Every row gives one point. Examples show where two turns around zero, p and q, send a point. Write where each new point lands after one turn and then the other. Backwards means that the second turn is done in reverse. Each puzzle has new turns, and all numbers are rounded.
In the rows, zero is written as 128.

Turn p:
[138 122 151] => [136 130 152]
[ 93 159 108] => [ 91 145  98]
[123 114 112] => [128 110 116]
[118 118 133] => [119 118 135]
[169 167 131] => [161 174 124]
[127  86 132] => [134  89 143]
Turn q:
[118 150  95] => [114 142  92]
[170  98 136] => [173 104 139]
[ 93 131 135] => [ 93 129 137]
[131 133 146] => [131 137 144]
Where do these land?
q, then p: [127 157  79] => [125 131  71]
p, then q: [161  97 119] => [169 108 132]
p, then q: [111 105 133] => [118 105 143]
q, then p: [133 120 131] => [135 124 134]
q, then p: [132 144 163] => [124 158 152]
p, then q: [105 146 142] => [ 99 142 134]

Turn p:
[133 120 156 120] => [138 120 154 118]
[118 159 132 115] => [117 155 130 108]
[124 106 138 156] => [126 112 143 158]
[158 104 119 162] => [157 113 121 168]
[107 151  95  87] => [102 140  92  88]
Turn q:
[152 114 158 112] => [144 114 160 108]
[120 123  88 133] => [126 123  87 135]
[120 130 100 166] => [130 130 100 167]
[134 130 176 100] => [123 130 175  99]
[132 152  96 143] => [139 152  97 142]
[111 119 149 115] => [106 120 146 118]
Where do these land?
p, then q: [135 137 157 127] => [134 138 156 119]
p, then q: [ 85 141 123 177] => [ 91 149 131 179]
p, then q: [134 137  97 113] => [132 133  94 116]
p, then q backwards: [118 117 119 108] => [120 112 120 110]
q, then p: [168 108 145 114] => [167 106 142 110]

Turn p:
[ 98 106 107  66 118 125 131 115] => [ 99 116 114  69 103 141 121 108]
[103 114 154 115 159 144 152 123] => [106 114 148 117 158 146 147 100]
[163 145  72 129 123 148 112 122] => [167 127  70 130 120 130 111 136]
[113 130 142 127 132 138 100 122] => [109 128 133 139 133 142 103 126]
[138 164 137 144  90 111 128 161] => [142 169 141 139 110 127 137 173]
[121 145 108 139 138 145 167 159] => [137 130 110 124 147 143 176 148]
[153 116 131 122 127  81 107  82] => [131 135 134 127 108  74  93  97]
[111 115 141 165 115  87 120 139] => [103 125 152 154 113  93 136 153]
[158 111 146 143 130 129 128 145] => [156 113 154 137 137 120 125 140]
[144 116 169 143 113 147 149 108] => [150 125 167 151 119 142 140  99]
[106 147 100 114 163 153 114 132] => [109 126  86 119 161 150 120 129]
Turn q:
[143 122 137 148 135 147 164 138] => [145 119 133 143 136 143 166 143]
[112 116 135  88 128 118 149 118] => [119 127 126  91 124 101 149 123]
[109 136 114 100 139 132 127 133] => [115 145 112  99 125 132 128 128]
[189 115 121 167 135 159 100 142] => [185 111 140 159 140 172 102 133]
[ 99 116 142  99  96 125 120 122] => [106 118 139 103  92 105 122 125]
[127 157 131  99 108 112 150 137] => [128 165 127 122 107 102 146 128]
[120 128 143 119 146 128 108 124] => [116 130 143 112 142 131 112 130]
[100 124 144 109 120 117 146 175] => [114 138 123 111 109 109 142 179]
[169 111 100 182 144 105  90 100] => [154  99 113 175 170 134  82  99]
[140 136  85 186 130 153 138 111] => [135 114  98 178 135 172 138 103]
[ 99 147 157 112 127 113 116 109] => [ 89 142 154 116 128 109 121 119]
Where do these land?
p, then q backwards: [126  87 141 180 124  91 127 123] => [123 110 168 156  87  94 143 117]
q, then p: [139 162 123 140 135 135 103 135] => [131 145 117 158 142 148 111 133]
q, then p: [133  70 166 146 126  91 104 171] => [125  90 170 114 143  95 103 188]
p, then q: [ 73 129 136  71 166 123 150 101] => [ 71 134 122  68 134 128 149  88]
q, then p backwards: [133 143 114  97 118 157 108 101] => [130 129 139  86 111 140 136  95]
q, then p: [145  90 174 157 128 118 139 136] => [136  96 179 132 148 104 139 143]
p, then q: [157 140 103 123 136 130 136 131] => [159 143 110 127 138 125 124 118]
p, then q: [133 149 114 112 102 121 134 122] => [136 155 123 132 102 126 129 114]
p, then q: [125 129 117 121 140 135 141 115] => [128 125 116 120 134 129 137 109]
p, then q backwards: [125 162 129 127 116 140 131 139] => [132 154 119 129 139 141 134 150]
p, then q: [119 148  91 135 119 166 137 134] => [147 127  93 133 112 164 146 122]
